Every row gives one point. The ring and each string are closed loops that go straight from each point to the next, and from the last back to the first. Before rounding, they use only three directions, however many columns there are. How many times does the string pass through the ring? Passing back the other way cancels.

Ring:
[[ 0.7  2.4 -5.1]
 [ 4.5  2.3  0.1]
 [ 3.2  0.7  5.1]
 [-1.3 -0.5  6.0]
 [-4.3 -1.1  4.2]
 [-6.2 -1.1 -1.3]
 [-3.2  0.9 -5.7]]
String (27 x 3):
[[-3.6 -1.9 -5.0]
 [-5.6  0.8 -7.9]
 [-5.3  3.5 -7.9]
 [-2.3  2.4 -2.4]
 [ 0.5 -0.6 -2.7]
 [ 2.1  0.2 -5.5]
 [ 2.4 -0.7 -2.9]
 [ 2.0 -1.0 -1.4]
 [ 5.9  0.5 -2.6]
 [ 6.2  3.1 -1.0]
 [ 4.1  4.1  1.0]
 [ 2.1  2.4  1.6]
 [ 2.1 -0.1  1.4]
 [ 0.5  1.9  2.3]
 [ 1.1  2.3  4.7]
 [-0.2  0.5  1.6]
 [ 1.8 -2.2  4.9]
 [-0.4 -1.3  9.2]
 [-4.5  1.9  8.0]
 [-3.0  1.4  2.7]
 [-1.1 -0.9  1.1]
 [-3.0 -3.9  2.4]
 [-8.5 -1.1  2.4]
 [-9.0  1.3  0.6]
 [-5.1  0.6 -0.6]
 [-1.8 -2.6 -1.5]
 [-5.5 -2.5 -4.9]]
Times through: 4
String:
[[ 1.0 -0.2 -5.7]
 [ 1.7 -0.6 -3.5]
 [ 2.3  0.1 -3.1]
 [ 0.3  1.4 -0.9]
 [ 1.7  3.9 -1.2]
 [ 5.7  4.4 -0.6]
 [ 8.1  2.1  1.2]
 [ 7.5  4.1  4.0]
 [ 2.8  3.1  3.6]
 [ 0.9  0.4  1.7]
 [ 3.4 -2.0  3.5]
 [ 2.9 -0.3  8.2]
 [-0.4  1.4  8.4]
 [-2.4  1.6  7.2]
 [-3.9 -0.4  9.7]
 [-2.6 -2.7  5.3]
 [-0.9 -1.5  1.1]
 [-4.0  0.3  1.8]
 [-9.3  0.5  2.3]
 [-7.3  1.3  0.4]
 [-3.1 -0.2 -0.5]
 [-3.4 -3.7 -2.8]
 [-8.2 -1.5 -6.5]
 [-7.0  1.6 -6.0]
 [-3.8  1.9 -3.5]
 [-0.2 -1.1 -2.0]
 [-0.7  0.2 -8.0]]
Times through: 1
